Each point is reached from the start by the listed moves, each made once or not at all, plus a little noise. Say if it took an odd or an even number of moves. Then give how often each move was made.
(in the rows, 128 means zero)

Moves:
(1): [140 127  73]
(2): [144 197 125]
Start: [149 114 161]
Points:
[161 183 164] -> odd (0, 1)
[181 183  98] -> even (1, 1)

Moves:
(1): [189 136 104 138 143 124]
(2): [141 147 140 179 119 134]
(3): [135 145 160 110 124 121]
(4): [162 105 119 155 109 123]
Start: [140 127 123 114 129 117]
Points:
[249 130 104 203 116 112] -> odd (1, 1, 0, 1)
[153 145 137 165 120 122] -> odd (0, 1, 0, 0)

Moves:
(1): [187 132 166 126  99 135 163  87]
(2): [119 159 135 184 121 140 121  95]
(3): [121 128 195 119 160 129 108 142]
(4): [167 110 131 163 121 121 121 163]
(5): [165 176 115 109 180 173 111 115]
(6): [127 111 143 134 132 205 168 147]
(7): [133 110 121 153 165 119 163 119]
(8): [109 160 128 119 127 101 179 178]
Start: [131 126  83 132 144 143 137 112]
Points:
[213 143 123 153 105 119 219 151] -> odd (1, 0, 0, 1, 0, 0, 0, 1)
[191  90 128 160 161 222 249  79] -> odd (1, 0, 0, 0, 0, 1, 1, 0)
[208 143 189 147 143 117 196 168] -> even (1, 0, 1, 1, 0, 0, 0, 1)
[109 138 103 133 147 196 228 177] -> even (0, 0, 0, 0, 0, 1, 0, 1)

Moves:
(1): [126 141 131  85 104 125 112  76 126 104 121]
(2): [113 126 130  95  75 158  92 145 132 151 164]
(3): [115 133 138 105 142 135  69  90 124 120 137]
(4): [148 118 115 132 151 117 129 143 118 134 166]
(5): [133 186 105 127 148 124 152 148 143 161 136]
(6): [136  78 101 121 133 157 182 102 155 141 127]
(7): [165 160 102  99 174 131 125 153  99 153 128]
(8): [164 140 115 120 172 151 101 137 167 104 116]
(9): [111 122 144 160 116 157 194 111 101  79 177]
(10): [166 149 144 148 139 130 113 116 133 164 119]
(11): [131 117 169 108 141 120 106 116 156 119 125]
Start: [118 100 139 140 139 157 152 141 121 125 139]
Points:
[134 166 204 145 186 189 147  86 133 129 192] -> odd (0, 0, 1, 0, 1, 0, 0, 0, 1, 1, 1)
[199 151  39  19 205 226 144 145 169 177 203] -> odd (1, 1, 0, 1, 1, 1, 1, 1, 0, 0, 0)
[213 129 140 108 226 217 218  61 194 105 202] -> even (1, 0, 0, 1, 1, 1, 0, 1, 1, 1, 1)
[203 186 117 131 249 172  69 140 166 168 179] -> odd (0, 0, 1, 1, 1, 0, 0, 1, 0, 1, 0)

Moves:
(1): [111 120 131 141 141 129 121 119 130 142 126 124 140 115 120 126]
(2): [127 129 159 137 145 122 130 133 141 132 123 113 133 153  80 135]
(3): [125 127 133 146 137  95 118 112 129 120 127 144 133 135 138 127]
(4): [125 147 166 141 121 163 139 136 104 141 108  97 113 156  96 122]
(5): [128 146 129 138 137 149 121 134 122 143 124 124 136 118 117 118]
(6): [157 140 117 116 122 142 120 139 140 133 133 122 114 128 169 124]
(7): [136 134 132 118 128 160 148 115 123 123 134 140 144 137 139 135]
(8): [107 119 136  97 117 145 107 145 143 123 102 171 150 104 122 128]
(9): [130 115 119 136 124 138 133 132 138 123 148 103 131 138 111 112]
(10): [101 127 109 153 158 110 151  90 124 104 135 104 119 125 115 122]
(11): [135 141 110 138 152 108  96 127 134 142 136 113 123 142 150 127]
(12): [126 123 123 134 145 126 122 103 121 127 133 128 130 119 127 122]
(13): [129 138 128 117 127 117 104 150 136 165 108 135 113 127 133 113]
(14): [155 137 126 135 109 136 116 124 149 126 141 114 140 161 116 130]
Start: [123 122 135 141 124 113 113 123 131 111 118 120 127 135 118 119]
Points:
[136 172 178 177 177 172  81 129 127 183 111  49 127 202  47  78] -> even (0, 1, 0, 1, 1, 0, 1, 0, 1, 0, 1, 1, 1, 0)
[157 160 137 120 105 131  33 160 183 152  86 162 145 140 147  90] -> even (0, 0, 1, 0, 1, 1, 0, 1, 0, 0, 0, 0, 1, 1)
[164 157 120 122 120  89   7 152 195 155  99 150 132 164 179 100] -> even (0, 0, 1, 0, 0, 1, 0, 1, 0, 0, 1, 0, 1, 1)
[ 87 131 116 154 175  94  93  72 143  85 113 152 156 138 142 120] -> odd (0, 0, 1, 0, 0, 0, 1, 1, 0, 1, 1, 0, 0, 0)
[157 159 190 168 136 152  69 132 155 181  94  57 117 200  65  94] -> odd (1, 1, 0, 1, 0, 1, 0, 0, 0, 0, 0, 1, 1, 1)
